Each wall is flat, endless, passes through zero and stands at right angles to its row. A trip goes straight from one point to another. List the walls that it crosses, first one first.
In the rows, 128 means zero.

Walls:
(1): [134 204]
(2): [110 110]
(3): [115  82]
(4): [ 98 102]
(5): [113  79]
(6): [104 168]
Trips:
[ 99 165] to [158 133] => 6
[151 150] to [126 158] => none
[248 103] to [ 27 181] => 1, 6, 4, 2
[109  95] to [128 114] => none

Walls:
(1): [ 71 156 116 123 208  72 155 113]
(2): [112 105 108  92 133 101  73 143]
(3): [125 160 117  83 150 196 121 122]
(4): [ 76 154 184 205 134 107 202  87]
(5): [203  73 184  96 132 102 165 157]
(6): [149 175  79 126 144 145  86 142]
(7): [123 162 100 164 113 136 110 207]
Trips:
[168 141  71 107 105 117  96 120] to [ 84 147  91 182 133 181 107  92] => 2, 4, 1
[150 131 128  65  92  80  53 109] to [127 112 161 124 144  65 116 121] => 1, 6, 4
[ 31  87 113 159  88  68 166 132] to [161 104 173 128 176  85 108  97] => 7, 5
[110 139 121 140  96  72 155  61] to [ 62 205 119 106 205 185 106 136] => 3, 6, 7, 2

Walls:
(1): [153 126  48 136 147  98 123 170 155 101 133 173 112  76 126 105 103 139]
(2): [113 179 106 132 109 101 150 144  87 187 112 134 109 146 149 127  97 170]
(3): [111 109 181 139 174 127  52 161 138 109 155 165  86 107 139 114 164 103]
(4): [116 104 118 147 129 117 162 129 175 100 172 149 161 164 144 157  96 112]
(5): [137 130  99  85 131 118 110 115  97 109 165 177 145 100 143  84 167 112]
(6): [136 125 137  83 131 119 135 175 127 135 151 185 151 178 157 138 112 106]
Trips:
[128 117 120 161 105 134  97 127 153 114 110  98 178 131  80 112 130 141] to [161 142  72 108 109 111 167 144 102 109 150 109 142 202 105 118  99 112] => 1, 6, 2, 5
[158 134 140  95 102 160  92  90 127 122  88 142 125 123 120 139 181 113] to [129 105 126 126 122 156  93  35 121 157 182 162 169 176   7 179  87 143] => 3, 4, 5
[108  74 126 109 150 188  98  94  98 114  94 122  97 114 172 167 117 144] to [132 101 142 121 130  98 169  84 107  83 170 103 146 139 156 101 146 121] => 5, 4, 3
[ 68 142 107 161 118 137 132 137 131 175 133  91 185 138 133 105 153 128] to [140 138 172 146 131 140 195 142 104  94 143 146 106 113  91  62 147 132] => 4, 5, 2, 3, 1
[113 143 145 153 120 203 120  31 145 158  77 137 178  80  80 107  58 207] to [139  91 191 124 131 183 146 167 190 149 143  71  76  79 108 130 162 145] => 2, 3

Walls:
(1): [ 88 200 163 174  86  95 154 137 156 161 132  49  78 101 159  97 113 198
 137 113 129 173 176 178 173 162 132 180 116 143 116 139 128 146  74 148
 117 122 190 107 140 132 146 147 161 131 147 111]
(2): [121 138 154 143 158 177 150 135 117 144 113 100 169 155 159  86  98 129
 120  71  74 124 134 153 151  97 150 169 144  98 150 167 118 175 160 223
  95 133 117 167 126 172 164 109 165  98 184 138]
(3): [112 174 131 115  60  89 108 102 171  83  77 128 130 140 135  93 120 145
  89  71 144  80 141 139 113  60 125 121  65  98 107 105 126 107 151 163
 144 143 114 121  96 107  75 176 110 156 124  99]
(4): [146 109 127 130 124 137 197 123 129 124  99  77 161 146 147 143 124 162
 165  45 115 117 122 129 160 185 169 194 135 152 103 133 103 142 100 147
  82 131 121 133 178 112 112 192 156 197 110 173]
(5): [140 159 121  99 109 198 185 148 199  57 211 171  88 102  70 133 107 142
 156  23 124 106 180 148 140  93  54 122 197  96  49 110 110 122 118  87
  90 131  46 101  94 112 174  88 104 178 130 121]
(6): [124 126 124  73 125 132 183  81 171 156 161 160 141 113  31  68 154 134
 103  99 130 127 164 115 165 159 101 143 122 167 119 124 207 103 124  96
 168 127 142 124 115 145 100 186 163 147 128 162]
(7): [105 176 165  74 133  91 131 149 125 193 174  82 148 113 105 170 177  81
 163 124 108 187 100  95 170 122 166 179 132 196 134 146 103 121 133 100
 141 112 107 156 158 185 162  26 145  47 142  93]
(8): [140 161  84 164 141 199  97 139 129 166 144 175 228 112  79 157 154  63
 144 105 146 155 100 159 183 145 136 113 103 135 119  65 133  86 176 104
 187 148 114  50 125 159  99  90 112  91  68 120]
(9): [126 182 153 110 125 139 165 111 143 139  68 163 130 118 110 158 165 135
 184  86 101 113 119  81 167  87 122  96 126 164 170 115 163 182 112 127
 106  75 165 113 111 119  72 134 217 164 138 100]
(10): [171 163 163 146  92 148 245  69 145  86 113  97 195 146 148 157  93 207
  96 137 154 132 103 152 141 187  55 152 180 172 144  84 128 169  84 194
  90 147 129  90 131  45  93 119 191  98  63  81]
Trips:
[156 109 124 117 147  44 143 178 171 134 127 201 129 105 160 172  77 131
 130 142  63 101 170 198 125  91 141 141 149 131 121 117 163 181 133  88
 106 163 114 117 171 168 125 105 134 172 128 144] to [129 181 162 100 162 155 142 119 119 139 162  81 160  94 151 120 150 192
 139 151 131 101 143 132 204  93 124 125 151 158  99 129  60 133  98 121
 157 150 181 135  73 130 145  49 127 125 133 143] => 1, 7, 10, 4, 8
[128  74 151 146 148  76  94 100  97 169 118 121 175 130 209 117  79 137
  81 130 129 101 150 143 174 132 136 146 110  96  99  83 168 140  77 146
 133 111 119  90 178 126 186 165  69 136 121  87] to [ 75 184  65 135 115 104  96 137 147 146 140 111 105 160  66 136 166  80
 153 104  60 122 124 165 104 121  87 161 128  85  76 135 134 115 155 120
 153 146 111 117 140 139 168 123 167 109 115  87] => 10, 8, 4, 7, 5, 6
[121  79 139 167 159 145 129  83 138 118 110 165 167 174  86 116 142  82
  94 166 106 249 114  52 136 115 153 144 175 166 141  57  76  83 105 124
 201 168 167 149 139 167  48 138 125 111 101 120] to [143 209 121  80 234 175 122 134 179  73  98 119 109 105 126 130  85  69
  75 218 102 177  93  78 137 160 128  68 149 104 140 117  82 145 127 125
 122 153 121 143 117  88 112  81 115 127 117  67] => 6, 9, 5

Walls:
(1): [153 138 129 135 130 124 108 150 168 110 160 142 148 121 171 150 173 111
 107 126 143 123 160 102 141 164 111 220 123 129 114  95 105 139 166 112
 150 121 216 132 146  84 148  92  81 121 134 109]
(2): [117 125 119 121 154 152 143  77 130 193 178 127  83 115 144 131 125 136
 129 122 156 120 125 158 169 104 139 110 121 117  85 140 143 132 174 145
 103 157 164 103 114  91  73  87 183 102 165  92]
(3): [175 130 153  65 156 122 138 118 140 138 129 125  97  81 138 120 144 161
 156 102 101 162 162 109 145 113 145 150 113  57 122 162 132 101 150 126
 116  91 126 139 127 160 100 146 167 142 156 109]
(4): [170 117 129 119  99 144 100 144 110 107 121 132 112 129 145 110  88 145
 164 112 106 129 116 175 137 113 146 149  61 172 131 169 140 111 154  85
 169 164 166 140 163 102  84  98 129 105  66 114]
(5): [134 142  66   7 162 118 100 119 117  83 104 131 131 121 150  75 160 142
 144 111 152 131 175  87 110 115 115  96 134 126 146 163 148 118 169 193
 103 144  42  94 125 142 114  89 157 225 137 194]
(6): [ 75 126 123 109 158 120 122 110 132 134 101 160 130 134 122 143 112 180
  90  94 142 128 105 149 108  93 130 107  97 140 105 128 173  96 132 126
 123 117 134 116 163 135 120 133 135 155 138 147]
Trips:
[ 57 142 127 125  90 148 116 164 158 106 108 138  89 148 153 104 133  88
 110 106 135 123 116 154 120 124 125 121 155 144 149 139 147 150  92 125
 148 128 131 148 129 104 126 106 132 167  99 108] to [147 104 131 179 206 149 146 127 102 145 142 120 126 142 152 107 167 144
  84 105 205  70 116 143 139 147  89 111 180 144 181 167 128  76  88 149
 101 156 130 144 143 120 125 151 185 152 132  91] => 4, 2
[121 115 133  36 169 117 173 141 146 106 103 176 110  91 152 163  87 153
 126 110 161 153  88 198 130  82 149 135 111 110 120  90 110 152 105 126
  99 119  88 152  87 150  89 111 112 141 103 114] to [ 88 135 131 103 125 106 113 142 159 153 116 138 102 137 109  88 142 167
 145  76  84  92 123 127 146  92  99 150  76 120 107 205 110 115 136 165
 157 104 141 102  47 155 132  82 146 131  81 120] => none
[122  99 186  99 143 115  98 131 110 100 103 162 121 105 150 130 155 141
 159 147 175 159 144 150 159 199 102 103 144 107 150 122 163 164 113 198
 131 122 126  95 107 105  90  99  68 137  83 117] to [ 98 125 120 123 164 204  99 151  95 169 127 107 132 108 141 108 112 164
  91 158 147 101 125 107 145 106 140 112  49  79 114 145  92 122 147 180
  97 104  74 122 114 131 145  87 183 139  73 125] => 3, 2, 1, 6

Walls:
(1): [113  93 153 129  94  87 149 162 164 159 123 128  83 142 120 100 145 128
 203  81 110  97  98 165 114 161 130 156 152 134  84 144 119  88  81 147
 108  90  98 159 163  90 113 124 102 111 174 132]
(2): [138 143 129 165  96 138 104  17 127  67 148 181 124  76 125 185  86  75
 147 107 157 170 112  86  69 124 147 153 146 117  54 143 152 128 120 138
 136 167  81 131 105 112 172 116 117 154 108 160]
(3): [123  90 151  89 115 109 150 150 169  96 118 163 112 153 158 115 100 132
 165 126 114 125  95  72  99 128 158 140 124 147 119 133 150  99 116 142
 145 116 128 141 185  91 183 106  79 110 145 120]
(4): [179 153 140  75 133 151 147 111  78 148 157 142  50 137 151 185 115 135
  97 176 137 152 104 136 143 134 164 132 132 133  51  93 102  80 169 160
  86  41 116  91 146  83 113 107 154 120 138 116]
(5): [132  91  71 107 126 119 163 114  78 111  88 145  79 146  98 125 110 105
 121 145 130 160 125 123 102 119  91 118  81 131  96 159 103 154 102 160
 156 168 136 159 143  78 125 174 115  90 154 117]
(6): [198 145 131 158  97 139 110 154 125  75  31 107 169 179 140 166 132 173
 152  89 127 137 112 115 138 151  64 142 140 151 188 135 171 135 126 196
 141  93 164 122 101 131 137 136 164  79 106 171]
(7): [139 157 116 136 154 139 137 118 115 108 178 145 189 127  63 148 118 161
 100 137  99 164  99 135 106  74 107  94 112 102 133 123 122 161 144 172
 130 163 177 132 113 122 142 124 149 127 138 137]
Trips:
[ 79  94 102 130 112 122 114 150 136 126 110 106  53 187 114 124 177 111
 126 142 113 175 108 157 104  76 133 119 165 130 114  80 164  56 121 140
 145 129  88 106 170 168 124 185  72  97 132 127] to [ 75 154 128 145 133 102 140  80 168 151 135 104 207 157 121 126 139 157
 140 139 153 166 136 195 129  97 145 210 205 134 140 129 156 129 140 140
 105 132 182 188 148 128 115 128 205 106 109 192] => 4, 6, 5, 3, 7
[107  98 201  90 151 155 145 147 116 151 144 161 120 157  98 140 124 148
 121 143 182 110 113 117 149 115 119 133  94 128 124 121 146 124  77 143
 169 134 112 112 131 104 119 173 158 128 119 107] to [ 95 167 143 145 114  99 105 137 104  79  87 111 158 138 146 118  85 111
  86 140 118  79 179 163 148 119 152 161 134 152 107 120  52 131 151 179
 110  93  92 151  85 104 106 122 150 177 133  60] => 7, 3, 1, 5
[114  87 144 109 145 105 149 124 147 191  99 120 104 196 168 139 100  43
 160 157 149 107 111  95 112 149 128 143 120 141 175  83 112 149 155 159
  95 145 175 119 149 145 106  88 148 125 175 152] to [116 176 124 147  89 162  65 112  84 161 106 158 151 181 160  57 127 123
 157  86 144  90 163 131 208 109 128 119 134  92  54 150 151  42 115 141
 153 103 150  85 106 146  61 135 109 153 154 141] => 5, 3
[129 126 142 107 145 135 128 173 126 155 146 149 102 146  37 145 171 181
 158 118 129  66 151  91 166 148 115  69 172 102  83 127 249 160 147 139
 157  90 157 114 212 133 131 115 116 103 122 151] to [115 150 100 212 138 132  99 114 192 121  64 188 139 115 135 123 135 129
 114 128  91 151  26 143 129 118 116 123 114 181 170 115 123 181 119 145
 164 142  98 158 173 201 147 108 131 123 152 119] => 4, 2, 1
[161  89 138 125 141 173 133 156 140 156 145 115 157 138 113 149 166 105
 141 123 122 152 119 100 200 103 183 125 140  94 131 103 111 135 165  95
 142 161 122 115 168 159 105 123 124 205  86 144] to [124  79 125 118 102  70  98 166 162 130 157 167 116 138  89 145 110 174
 117 164  82 104 193 163 125 150 164 134 117 131  79  98 100 100 128 111
 160 164 154 149 158 103 114 105 119 130 102 115] => 4, 3, 1, 7, 5
[ 83 150 114  92 147 150 109 146 125 154 134 106  86 120 116 132  82  67
  96 116 119 122  94 132 167 101 210 180 158 140 178 103 145 168 114 187
 133 127  99 143 124 149 103 113 173 116  67  75] to [ 79  95 146 187 110 141 208 110 137  79 177 123 135 104 160 134 114 117
  79  71 146 137 125 141 147 136 225 144 171 141 121 154 132 135 122 126
 108 118 150 139  44 146 124 120 115 161  58 134] => 2, 4

Walls:
(1): [109  84 137  90  76 175  93  91 185 116  81 126  88 111  80 189 134 100
 221 130  82  88 148 118 124 147  88  97 180 176 149 105 134 161 132 145
 136 133 109  80 175 120 155 178  65 120  97 139]
(2): [123 117  87  68 146 110 131 112 133 125 118 113 121 154 148  69 134 214
 110  89  98 166  64 125 148 105 176 166 106  95 164  82 112  77 127 111
 148 191  94 156 164 136 138 103 165 102 115 106]
(3): [ 91  98 112 103 141  86  86 119  84 144 122  41 125 133 128 153 178 142
 194 189 122 112 182 100  76 114 152 117 121  79 175  85 166 119 136  55
 119 116 123 165  87 123 149 134  66  54 142 152]
(4): [135 137 128 111 156  75 107 133 110  96 120 138 109 152 125  62 126 133
  98  56 165 124 102 125 113 159 151  96 130 116  94 193 119 116 158 117
  85  59  86 145 147  95 163 153 139 173 132  99]
(5): [128 140 125  91  98 108 127 131 140  73  90 157 194 133 108 135 177 131
 120 209 139 140  89 127 114 143 133  96 112 117  71 162 152 160 102 116
  86 122 125 159  92 150  84  93  66  14 154 134]
(6): [152 126 127 109 193 119 108  66  41 133 126  53 175  77 138 139 133 103
  87  82 146 121 101 152  85 162 161 113 124  93 169 137 104  99  81 131
 126 133  88 103 115 146 160 214 119  93 120  71]
(7): [ 34 138 102 108 138 110 114 115 212 116  88 166 153 136 103 136 152 129
  78  77 161 115 168 190 132 155 115 100  71  82 112 122 121  99  87  96
 216 196  68 126  89  87 129  54 156  36  91 131]
(8): [151 188 125 167 110 111 139  67 125 133 151 182 120  81  57 150  76 165
  47  69 123 188 135 101 186 107  90 117 116 140 126 107  91 146   7 124
 170 139 197 170 128  37  99 206 145 181 129 133]
(9): [144 102 155  84  38 131 173  85 121  90 183 158  85 205 122  95  99 162
 140 176  84 122  46 163 131 212 151 204 105 188 136 135 117 127 164 100
 110 137 177 143 136 145 153 116 109  91  89 145]
(10): [120 119  77  36 153 109 161 127  96 154 157 205  85 136  62 145 101 102
  73 106 152  43 124 204  48  96  56  55 146 150  88  89 193 140 147 172
  27 136 133 171 117 118  96 175 142 107 149  75]
(11): [140 121 121 119 199 166  94 135 142  90 176 131  52 157 180  86 185  41
 142 171  93  64 103 104  79 204 117 150 139 148 135 113 149  98 171 119
 165 114 113 146 147  98 114 109 138 163 121 139]
(12): [105 109 113 193 137 114 120 163  92 148 177 109 149 153 130  98 125  68
 145 125  99 173 129 109 132 174 142  85 149 136 177  89  78 150 193 186
  78 114  62 123 124  79  89 174  13 151 147 116]
Trips:
[117 134 116  79 169 187 115 170  58 154 155 141 115 107 146 136 173  51
 127 110  91 178 135 122  33 136 154 172  93 156 125  93 186 193 134  74
 200 125 116 145 155  85 142 150 118  71 132 114] to [120 195 150  97 107 122  97 171  72 109 118 116  57  70 128 122 141 151
 175 165 164 147 160 187 193 115  84 113 190 154 143  77 178 146 187 103
 107 128  76 126 135  92 118  41 118  86  99 104] => 2, 6
[149 136 109 137  91 101 141 151 185 140 118 107 118 127 145 177 107 126
 174  82 169 127 140 117 139 132 181 113 114 143 161 144  88 174 128 181
  97 147 198 199 180  91  33  96 180 174 141 172] to [154 138 153 138 139 132 145  69 145 126  72 125 104 168  73 128 133 146
 131 101  59 141 115 121  94  48 117  91 196  99 162 141 137  94  71 141
 215 108 140 193 140 107 173  79  60 138 171 131] => 12, 1, 2, 3, 7
